Every row gives one point. Each copy is the shape, with its points in the same order, turned, moved and blurred by noise. Is it also mirrored, or only turned?

Shape, 6 rows:
.24,.40
-.18,.25
-.26,-.50
.04,-.10
-.34,.00
.16,.60
Copy 1:
-.53,-.19
-.37,.22
.39,.27
-.01,.01
-.11,.37
-.72,-.11
Copy 1 is: mirrored
Copy 2:
.29,.34
-.16,.30
-.45,-.40
-.10,-.08
-.39,.13
.32,.55
Copy 2 is: only turned
Copy 3:
.01,-.51
-.21,-.17
.27,.46
.17,-.05
-.12,.21
-.21,-.66
Copy 3 is: mirrored
Copy 4, 6 rows:
.06,.35
-.03,-.11
.49,-.59
.33,-.12
.03,-.32
-.12,.39
Copy 4 is: only turned

Shape (7 x 3):
.10,-.01,.58
.08,-.01,.00
.20,.09,-.23
.28,.00,-.06
.25,.06,-.12
-.09,.85,-.32
-.09,.20,-.11
Copy 1:
.12,.17,.52
.09,-.12,.02
.24,-.17,-.21
.30,-.18,-.02
.30,-.19,-.10
.23,.47,-.71
.00,.06,-.23
Copy 1 is: only turned
Copy 2, 7 rows:
.09,-.23,.32
-.03,.00,-.12
.05,.17,-.36
.22,.02,-.25
.17,.14,-.32
.05,.92,-.07
-.07,.26,-.10
Copy 2 is: only turned
Copy 3:
.24,-.44,.18
.06,.11,.06
.06,.32,-.21
.21,.20,-.01
.09,.22,-.10
-.15,.08,-.94
-.17,.01,-.23
Copy 3 is: mirrored

Shape, 8 rows:
.21,-.12,.06,-.23
.46,.62,-.08,-.60
.36,.29,-.38,-.38
-.43,-.15,.33,-.01
-.44,.19,.17,.23
-.01,.35,.25,.18
.10,-.03,.59,-.10
.36,-.15,-.33,-.25
Copy 1:
.17,-.22,.17,-.04
.45,.48,.47,-.45
.55,.24,.11,-.20
-.56,-.12,.22,.37
-.61,.02,-.06,.05
-.38,.00,.14,-.35
-.20,-.24,.65,-.06
.50,-.16,.04,-.05
Copy 1 is: mirrored
Copy 2:
.25,.10,.00,.20
.46,.50,-.24,-.51
.18,.54,-.35,-.15
-.21,-.38,.23,.11
-.47,-.12,.36,-.10
-.09,.19,.44,-.22
.30,-.16,.44,.00
.17,.41,-.27,.33
Copy 2 is: only turned
Copy 3 (8 x 4):
.16,-.46,.13,-.29
-.42,-.72,-.30,-.71
.05,-.64,-.43,-.56
.08,.20,.37,-.19
-.08,.34,.00,-.01
-.28,-.11,-.02,.04
-.15,-.31,.47,-.14
.35,-.66,-.17,-.32
Copy 3 is: mirrored
Copy 4 (8 x 4):
-.03,.01,.14,-.38
.69,-.11,.51,.02
.24,-.33,.42,.01
-.42,.49,-.17,-.09
-.25,.33,-.34,.28
.16,.17,-.33,.09
.11,.42,-.19,-.42
-.07,-.37,.29,-.30
Copy 4 is: mirrored

Shape, 12 rows:
.34,.10,.04,.12,.17,-.08
.14,-.13,.36,.03,.15,-.18
.53,-.08,.47,.32,.21,-.39
-.36,.42,.00,-.31,-.45,-.05
.43,.33,.41,.10,.27,.17
.04,-.11,.56,.07,.42,-.22
.46,.03,.04,.56,.40,.22
.48,.83,-.35,.09,-.06,.37
.00,-.23,.55,.05,-.06,.00
.38,.51,-.09,.17,.59,-.13
-.03,.38,-.32,-.72,-.03,.00
-.53,.30,.07,-.34,-.39,-.07
Copy 1, 12 rows:
.24,.06,-.03,.23,.22,-.13
.38,-.22,.21,-.01,.27,-.07
.66,-.21,.30,.34,.46,-.16
-.42,.21,.44,-.22,-.25,-.06
.41,.32,.09,.29,.36,.31
.50,-.16,.30,-.18,.48,.05
.28,-.03,-.31,.46,.54,.16
-.23,.79,-.18,.63,.11,.11
.36,-.36,.24,-.09,.05,.22
.13,.41,-.07,.23,.75,-.18
-.11,.61,.03,-.34,-.22,-.33
-.41,.05,.43,-.41,-.32,.01
Copy 1 is: only turned
Copy 2, 12 rows:
.18,.07,-.14,-.07,.21,-.07
-.05,-.06,.02,.07,.24,-.39
.41,.13,.06,.10,.45,-.54
-.21,-.56,.29,-.40,-.35,.13
.08,.29,-.05,-.46,.32,-.26
-.17,-.02,.12,.07,.54,-.46
.19,.64,-.10,.04,.32,.01
.34,.26,-.19,-.74,-.11,.51
-.23,.01,.18,.06,.00,-.56
.27,.13,-.16,-.29,.64,.28
-.20,-.63,-.41,-.46,-.10,.27
-.37,-.61,.34,-.29,-.30,.08
Copy 2 is: mirrored

Shape:
-.07,-.50,-.01,-.15,-.34,-.07,.54,-.47
.54,-.19,-.48,-.52,-.10,.23,.07,.07
.47,-.47,-.48,.30,-.17,.26,.00,.36
-.27,-.48,.22,.17,.38,.35,.46,-.50
.52,-.01,.31,.41,-.15,-.32,-.02,.11
.33,.44,-.16,-.30,.45,-.23,.22,-.23
-.22,.17,.20,-.12,.22,-.35,-.21,.34
.57,-.04,.40,-.15,-.16,-.21,.06,.26
-.03,.30,-.32,.26,-.03,.39,.15,-.02
-.09,.31,-.54,.15,.53,.56,-.26,-.14
-.09,-.09,-.35,-.25,-.13,.08,.61,.07
Copy 1, 11 rows:
-.22,-.70,.31,-.05,-.23,-.05,.03,-.60
.51,-.61,-.56,-.07,-.12,-.05,.06,-.07
.61,-.11,-.07,.11,-.11,-.41,.58,-.06
-.04,-.32,.63,.17,.33,.39,.05,-.32
.02,.10,.26,.30,-.49,-.30,.00,.22
-.24,-.35,-.51,.43,.01,.34,-.22,.18
-.27,.39,-.19,-.13,.04,-.09,-.32,.18
.12,-.21,.03,-.08,-.43,-.29,-.33,.38
.03,.00,-.12,.01,-.09,.35,.60,.10
.30,.24,-.40,.33,.30,.65,.42,-.08
-.16,-.58,-.11,-.29,.12,.00,.39,-.08
Copy 1 is: mirrored
Copy 2 (11 x 8):
.32,-.12,.14,-.08,-.29,.15,.01,-.67
.46,.02,-.27,.26,-.06,.53,-.61,.06
.66,.18,-.54,.51,-.09,.13,.09,.11
.53,.06,.32,-.59,.17,-.26,.18,-.39
-.03,.57,.02,.55,-.20,-.30,-.09,-.01
-.10,.28,.16,.16,.54,.03,-.80,-.19
-.40,.11,.34,.26,.25,.11,.05,.39
.04,.55,.27,.39,-.32,.05,-.30,.13
.01,.41,-.44,-.12,.39,.20,.05,-.07
.08,.05,-.59,-.36,.80,.02,-.18,.33
.22,.11,.03,.07,.26,.57,-.04,-.40
Copy 2 is: mirrored
Copy 3 (11 x 8):
.56,-.10,.16,-.07,-.16,-.36,-.07,-.55
.53,.36,-.63,-.22,-.21,-.10,.06,-.14
.64,.03,-.52,.06,-.03,-.02,-.44,.46
.49,-.67,.17,-.08,.32,.20,-.32,-.58
.06,.58,.09,.31,.37,-.10,-.53,.05
.00,.30,-.27,.04,.48,.22,.32,-.46
-.36,.25,.22,-.46,.38,.19,-.08,.13
.27,.65,.08,-.10,.18,.07,-.36,-.14
-.13,-.17,-.21,.34,-.24,.30,-.07,-.07
-.26,-.53,-.70,-.04,.12,.49,.05,-.10
.53,-.09,.00,-.09,-.22,.10,.33,-.12
Copy 3 is: only turned
Copy 4 (11 x 8):
-.39,-.11,-.23,.48,.27,.62,.28,-.08
.33,-.29,-.32,-.32,.10,.45,.13,-.45
.48,-.63,-.56,.06,.01,.23,-.16,.19
-.25,.20,-.25,.50,.88,.46,-.21,.26
.22,-.36,.09,.65,-.13,-.28,-.14,-.11
-.06,.24,-.24,.01,.39,-.28,.01,-.71
-.14,.01,.30,-.14,.15,-.50,.08,.12
.35,-.35,.34,.35,.07,-.09,.15,-.27
.24,.35,-.55,.06,.00,.04,-.09,.11
.18,.51,-.61,-.41,.26,-.05,-.52,.05
.00,-.02,-.50,.03,.33,.30,.56,-.01
Copy 4 is: only turned

Shape, 13 rows:
-.35,-.14,-.12,-.11,.00,-.28,.02,.03,.20
.11,.03,-.10,-.01,.42,-.05,.09,.07,-.11
.03,-.24,-.14,-.16,.43,.23,-.22,.17,-.01
-.25,-.14,-.17,-.11,-.08,.09,.14,-.03,.12
.03,-.21,-.09,-.03,.04,-.16,.08,.16,-.20
.09,.04,-.03,.40,.02,.16,-.06,.15,.03
.02,-.12,.54,.15,.10,.18,.09,-.15,-.13
-.03,.13,-.03,.02,-.08,.09,.09,.21,-.11
-.04,-.02,-.15,-.16,-.08,.18,.03,-.09,.02
.08,-.01,-.16,.08,-.02,.16,-.19,-.16,-.20
-.09,.25,-.16,-.17,.17,.17,-.68,.15,.16
.12,-.21,.88,.29,-.09,.10,.07,.05,-.08
.15,-.09,.04,-.18,.00,.04,-.15,.03,.47
Copy 1, 13 rows:
.06,-.23,.04,.15,-.03,-.21,.25,.15,.43
.17,.20,.26,-.10,.19,.11,.12,.01,.20
.00,.37,.30,.00,.04,.16,-.11,.34,.41
.00,-.09,-.01,.36,.09,-.03,.12,.17,.23
-.03,.31,.03,.06,.05,-.15,.26,.04,.17
.27,.17,-.03,.05,-.16,.01,-.16,.11,-.12
-.23,.20,.32,.06,-.14,-.31,-.27,-.21,-.16
.07,.13,.04,.16,-.17,.13,.20,.05,-.11
-.08,.04,-.08,.31,.09,.07,.00,.11,.15
-.05,.11,-.09,.01,.13,.07,-.12,.28,-.09
-.03,-.14,.10,-.23,-.22,.47,-.09,.61,.28
-.25,.32,.21,-.06,-.57,-.50,-.34,-.30,-.20
-.04,-.05,-.12,.04,-.28,.17,-.17,-.05,.47
Copy 1 is: mirrored
Copy 2:
-.11,.27,-.21,-.33,-.02,.01,-.19,.06,.07
.43,-.09,-.11,-.06,.03,-.24,-.08,-.04,-.08
.42,.16,-.08,.09,.10,.11,-.26,-.19,-.29
.01,.32,-.20,-.16,.10,.09,.12,.02,-.07
.35,.10,.03,-.27,.05,.04,-.04,.15,.04
.07,-.17,.22,.10,.19,-.01,.07,.15,-.17
.19,.04,.45,-.19,-.26,-.07,.26,-.26,-.13
.17,.14,.07,.06,.08,-.07,.15,.22,.06
.13,.15,-.17,-.01,.09,.14,.21,-.06,.03
.25,-.18,-.05,.04,-.06,.27,.15,.06,-.01
.04,.03,-.15,.59,-.02,.22,-.40,-.09,.06
.08,.10,.87,-.23,-.20,-.12,.21,-.25,-.01
-.08,.10,.02,.01,.29,.05,-.15,-.36,.16
Copy 2 is: only turned
Copy 3:
-.05,-.29,-.03,-.08,.41,.14,.06,-.18,.04
.29,.11,.06,-.11,.03,.16,.10,-.16,-.28
.19,-.05,.04,.21,.19,.14,.02,.02,-.56
-.18,-.24,.11,.02,.16,.30,.02,.03,-.05
.23,-.15,.08,.14,-.02,.04,.15,-.07,.01
.09,.13,-.10,-.08,.08,.11,.01,.43,-.06
.20,.36,.36,.19,.22,.19,-.34,.10,.14
.04,-.05,.03,-.07,-.09,.06,-.17,.10,-.02
-.20,-.06,.02,.09,.00,.28,-.06,.00,-.15
.03,.12,-.18,.25,-.06,.39,-.03,.17,-.11
-.11,.08,-.59,.12,.25,.05,-.27,-.01,-.51
.31,.37,.39,.28,.35,-.09,-.49,.23,.33
-.34,.16,.03,.12,.37,-.11,.02,-.04,-.22
Copy 3 is: mirrored
Copy 4 (13 x 9):
-.12,-.10,.01,-.36,-.14,-.10,-.23,-.02,.27
-.18,-.17,-.07,.22,-.23,.10,-.15,.02,-.20
-.02,-.36,-.09,.34,-.45,.09,-.25,.15,.22
-.05,-.23,.02,-.14,-.16,-.12,.05,-.18,.32
.03,-.07,-.04,.02,-.37,-.14,-.22,-.21,-.05
.02,.01,-.38,.33,-.01,-.23,-.02,-.03,.10
-.12,-.05,.13,.36,-.19,-.57,.13,.18,-.06
.23,-.07,-.10,.09,-.09,-.11,.05,-.11,-.01
.03,-.07,.10,.09,-.20,.01,.13,-.12,.26
-.03,.16,-.15,.27,-.39,-.02,.14,-.05,.18
.26,.04,-.21,.20,-.19,.32,-.15,.48,.45
.05,.02,.13,.44,-.08,-.94,-.05,.21,-.11
-.02,-.03,.18,.25,.06,-.06,-.32,.05,.47
Copy 4 is: only turned
